Each row is a point. Examples show where two turns around zero, p and q, send a point. Where does a point land after both, in the order given? Backwards means that the second turn is done in reverse. Each puzzle has new turns, and all numbers are rounded.
In the rows, zero is written as 128.

Turn p:
[142 124] -> [143 128]
[118 143] -> [114 139]
[102 129] -> [103 121]
[106 101] -> [115  96]
[171 144] -> [164 156]
Turn q:
[119 156] -> [129 157]
[128  88] -> [114  90]
[137 139] -> [140 135]
Where do these land?
q, then p: [121 168] -> [123 168]
p, then q: [131 131] -> [131 131]
p, then q: [134  80] -> [132  80]
p, then q: [142 127] -> [142 126]
p, then q backwards: [111 134] -> [111 123]

Turn p:
[ 91 150 129 117] -> [ 88 129 118 143]
[110 115 148 142] -> [128  99 123 144]
[150 102  90 132] -> [161 144 104 102]
[138 147 146 111] -> [113 132 157 125]
[169 101 117 121] -> [163 132 135  93]
[109 152 138 146] -> [115 130 130 162]
Turn q:
[130 157 142 103] -> [133 143 166 128]
[144 125 123 139] -> [144 120 119 131]
[ 98 107  81 136] -> [110 139  86  91]
[139 115 136  99] -> [122 105 151 117]
[129 136 158 163] -> [131 134 119 173]
Where do these land?
q, then p backwards: [125 131 107 118] -> [139 119 117 113]
q, then p: [116 101 125 122] -> [115 117 104 119]
q, then p: [112 136 126 130] -> [116 137 128 138]
p, then q backwards: [141 109 113 118] -> [134 129 100 123]
q, then p backwards: [128 190 189 118] -> [163 196 158 158]
q, then p: [134 122 125 125] -> [130 124 127 120]
q, then p: [140 107 110 164] -> [151 152 101 110]
